Each row is a point. The points of each table are mixes of a few directions, plus a little noise. Count the directions of each table, and those that both share. Where both have some left over, give the other angles between the two spaces (their principal angles), to ten degrees, smallest first.

First (5 x 2):
[[ 1.4  4.7]
 [ 0.5  1.9]
 [-0.7 -2.4]
 [ 0.6  1.8]
 [-1.8 -5.9]]
Second, 7 rows:
[[-0.2 -0.1]
 [ 4.6  3.0]
 [-4.9 -3.2]
 [-0.6 -0.3]
 [ 2.4  1.6]
 [-3.9 -2.6]
 [ 2.7  1.8]]
Directions: first 1, second 1, shared 0; angles 40

First, 7 rows:
[[ 0.1  0.3 -0.2]
 [ 2.0  5.3  1.6]
 [-1.0 -2.3 -2.0]
 [-1.4 -3.5 -4.1]
 [ 1.7  3.9  6.2]
 [-0.6 -2.1  2.1]
 [-0.8 -1.6 -3.8]]
Second:
[[ 1.8  5.2 -0.3]
 [-2.5 -7.1  0.3]
 [ 0.5  1.3  0.0]
 [ 0.2  0.6  0.0]]
Directions: first 2, second 1, shared 1

First, 9 rows:
[[ 3.6 -0.5 -0.8  1.4  0.9  1.3]
 [-0.4  0.0  1.4  1.1  1.1 -1.9]
 [ 2.2 -5.6  6.4 -0.3  3.8 -0.2]
 [-6.2  1.8 -0.5 -2.7 -3.0 -3.0]
 [-4.9  5.2  0.1  3.9  1.9 -3.3]
 [ 1.3  2.1 -2.1  2.2  1.1  2.9]
 [-1.0 -0.4  0.4 -1.1 -1.8 -4.0]
 [ 2.2  0.4 -3.9 -1.4 -2.2  4.4]
 [ 3.0 -3.1 -0.9 -3.2 -1.7  3.8]]
Second (9 x 6):
[[-5.0  3.6 -1.7  1.8  1.2  1.7]
 [-2.8 -0.9  2.0  3.2  3.4 -1.4]
 [ 2.2  0.5 -2.9 -3.2 -4.0  1.3]
 [-2.1 -0.2  1.5  2.0  2.4 -0.7]
 [ 1.1 -5.4  3.9  2.6  3.7 -3.6]
 [ 4.8  4.3 -0.3 -3.7 -3.7  2.6]
 [-1.2  2.1  2.7  1.7  2.8  0.3]
 [ 2.8 -2.2  0.8 -0.9 -0.7 -1.1]
 [-0.1 -1.7 -5.8 -2.9 -5.1  0.9]]
Directions: first 4, second 3, shared 2; angles 70

First:
[[ 1.0 -5.9  0.0  0.4  3.2 -2.9  1.4 -2.8]
 [-1.7  7.7 -1.2  2.0  1.3  0.5  5.4 -0.3]
 [ 0.7 -3.3  0.5 -0.7 -0.6 -0.1 -2.1  0.2]
 [-0.2  1.9  0.4 -1.0 -3.4  2.2 -3.4  2.5]
 [ 0.4 -2.5  0.2 -0.3  0.4 -0.8 -0.5 -0.5]
 [ 1.2 -5.1  1.1 -1.7 -2.0  0.3 -5.1  1.1]
 [-2.1  9.0 -1.3  2.1  1.7  0.6  6.5 -0.5]
 [-0.7  2.0 -0.7  1.4  2.6 -1.0  4.3 -1.5]
 [ 1.2 -4.1  1.1 -2.0 -3.4  1.1 -6.3  2.2]]
Second, 8 rows:
[[-4.0 -0.1  7.0  1.3  0.7 -0.5 -3.3 -3.1]
 [-2.0  2.2  2.0  3.9  4.5 -2.5 -6.4  2.5]
 [ 0.8  1.0 -2.0  1.2  1.6 -0.8 -1.4  2.3]
 [ 0.1 -2.2  0.6 -3.5 -4.0  2.2  5.0 -3.6]
 [ 1.0  1.8 -5.0  1.4  3.7 -1.5 -2.5  4.7]
 [ 2.9 -0.8  0.1 -0.1 -3.1  0.9  3.2 -0.9]
 [-2.8 -0.7  0.8 -2.0  0.3  0.5  0.1 -1.7]
 [ 3.8 -1.3 -3.5 -2.1 -3.6  1.7  5.4 -0.2]]
Directions: first 2, second 3, shared 0; angles 80, 80

First (8 x 9):
[[-7.2 -1.9 -2.6 -1.7  5.5 -3.5  2.6  1.2 -0.4]
 [ 5.4  1.5 -0.8  0.9 -7.0  5.0 -2.9 -0.5  2.9]
 [ 1.2  0.0  2.3 -1.9  1.5 -0.2  3.9  1.0 -1.8]
 [ 1.6  1.8  1.8  1.8  1.1  0.9 -1.1  3.9  1.4]
 [ 4.9  0.0  0.6 -0.9 -5.4  2.6  0.1 -3.1 -0.8]
 [ 0.3  0.0 -2.0  0.5 -2.9  1.7 -1.7 -0.5  1.7]
 [-5.3 -1.3  1.5  0.2  7.3 -6.3  1.3 -1.1 -3.2]
 [-1.0  0.0 -0.8  1.0  0.1 -0.9 -1.8 -0.9  0.4]]
Second, 8 rows:
[[ 4.5  1.2  0.7  1.8 -4.4  3.7 -4.0  0.5  1.9]
 [ 0.7 -0.8  6.1 -0.2  5.3 -4.4  2.3 -2.0 -5.7]
 [-4.1  0.2 -0.6 -1.7  5.0 -1.7  5.3  4.5  0.4]
 [ 1.5 -0.7 -1.4  0.5 -4.5  4.1 -4.4 -0.1  2.0]
 [-3.0 -0.3 -4.1  0.9 -1.2  0.6 -2.8  0.1  2.9]
 [ 3.5  1.8  0.4  0.1 -2.5 -0.2  2.5 -2.2 -0.2]
 [-1.4 -4.5  1.5 -3.9  0.8  1.8  0.7 -0.2 -3.2]
 [-1.8  2.8 -2.6  2.5  1.6 -3.6  0.9 -0.6  2.1]]
Directions: first 4, second 5, shared 4

First, 9 rows:
[[ 5.9 -1.5  2.2  6.4 -1.7  1.5  2.4  0.8  6.5 -1.2 -1.0 -0.6]
 [ 1.9 -0.2 -1.6 -1.6  1.5 -1.0  2.9 -0.1  2.1 -0.3 -1.2 -3.3]
 [-1.0 -0.7  0.9  5.1 -4.7  5.5 -0.5  4.7 -0.7 -3.7 -1.8  5.9]
 [-1.9  0.0 -2.1 -1.5  1.9 -1.1 -2.8 -3.8 -4.6  5.1  3.9  1.7]
 [-1.2  0.6  1.5 -1.8  0.4 -1.1 -0.4 -0.3 -0.3 -0.5 -0.5 -1.1]
 [-0.6 -0.8  3.3  3.3  2.5 -1.3 -2.8 -1.9 -0.1  1.0  1.9 -0.6]
 [-1.3 -1.4 -0.5 -1.4  4.4 -1.2  1.6 -2.2 -1.7  1.6  0.3 -3.4]
 [-1.6  1.7 -3.2  1.4  1.2 -0.9 -3.5  5.6  0.6 -6.0 -0.2  0.5]
 [-0.2  2.3 -0.4 -9.9 -5.5 -0.2  3.2 -2.8 -1.8  4.0 -1.4  0.8]]
Second:
[[ 3.6 -0.3  2.2  4.5  2.3 -0.9 -0.6  1.1  4.5 -4.3 -1.5  1.7]
 [-4.1 -0.5 -0.6 -1.7 -5.3  2.8  0.2  0.3 -3.4  4.5  2.5 -4.1]
 [ 1.7 -0.8 -3.0  0.8  2.1  1.1  1.6  0.9  0.0 -1.9 -1.8  3.2]
 [ 1.5  0.0 -1.6  1.7  3.1 -0.1 -1.2  0.3 -0.7 -2.4 -0.8  6.3]
 [ 0.2  2.2  8.7  3.3  1.0 -4.8 -7.2 -1.5  3.2 -1.9  1.7  0.9]
 [-1.6  0.1  0.2 -0.2 -1.5  0.7 -0.7  0.1 -1.3  1.3  1.1 -0.6]
 [-1.7  0.0 -4.1 -3.4 -0.3  1.2  1.5 -0.7 -4.2  2.3  0.3  1.1]
 [ 0.4 -0.5 -1.2 -5.4 -1.7 -0.4  6.2 -0.7  1.7  2.7 -1.3 -9.0]]
Directions: first 6, second 4, shared 3; angles 70

First (8 x 14):
[[-0.9  1.0  2.1 -0.6  2.8 -1.5  5.0  0.7  1.7 -5.1 -3.9 -3.3 -2.3 -0.3]
 [ 0.3 -0.2 -2.0  3.1 -3.9 -0.1 -2.8  1.0 -1.1  4.7  4.2  2.3 -0.5 -3.0]
 [ 0.2 -1.7  1.0 -0.8 -2.4 -1.9 -8.2 -1.7 -4.8  3.7  2.0  5.0 -0.4 -3.3]
 [ 0.1 -0.3 -1.4  0.2 -1.3  3.9  2.1 -1.4  1.5 -1.8  0.6  0.2  3.3 -1.9]
 [-1.6 -0.8  0.7 -0.5  0.6 -4.3 -3.6  1.6 -1.0  6.1  3.5  4.8 -4.6 -0.7]
 [ 0.5  3.1  0.3 -1.0  6.1  1.2 -0.2  4.9  3.7 -0.8 -0.4 -2.7 -1.9  1.2]
 [ 1.8  1.3 -0.4  1.5 -0.1  1.2  4.1 -0.1  0.7 -4.5 -3.8 -6.2  2.2  4.0]
 [-0.1 -2.4 -0.1 -1.9 -1.5  1.3  3.4 -4.8 -0.6 -2.3 -2.0  0.1  4.2  4.2]]
Second (10 x 14):
[[ 0.8  1.7 -6.8  9.6 -5.9 -0.9  7.1  5.4  4.3  8.5  6.9 -4.3 -2.3  5.4]
 [-0.9 -0.9  2.6 -2.9  1.7 -0.7 -0.3 -2.2 -1.1 -3.4 -2.7  1.4 -0.2 -2.1]
 [ 0.3 -0.4  2.3 -3.9  2.4  1.2 -4.4 -1.7 -1.8 -2.7 -2.2  1.7  1.7 -1.7]
 [ 0.1 -0.4  2.3 -3.7  2.3  0.8 -3.9 -1.8 -1.9 -2.8 -2.4  1.6  1.4 -1.8]
 [ 1.6  1.2 -2.8  2.7 -1.4  1.6 -1.6  2.5  0.8  3.8  2.9 -1.2  1.1  2.4]
 [ 0.3 -0.5  2.5 -4.2  2.6  1.2 -4.8 -2.0 -2.0 -3.1 -2.5  1.8  1.8 -1.9]
 [-2.7 -1.2  0.7  2.0 -1.7 -3.9  8.7 -1.0  1.7 -1.4 -0.8 -0.8 -3.8 -0.6]
 [ 1.7  0.9 -1.6  0.8 -0.1  2.1 -3.7  1.6 -0.2  2.4  1.7 -0.3  1.8  1.4]
 [-1.9 -0.8  0.4  1.3 -1.2 -2.8  6.3 -0.7  1.2 -1.0 -0.6 -0.6 -2.8 -0.5]
 [ 0.8  0.3  0.6 -1.5  1.0  1.2 -3.6 -0.2 -0.9 -0.4 -0.4  0.7  1.5 -0.4]]
Directions: first 6, second 2, shared 2
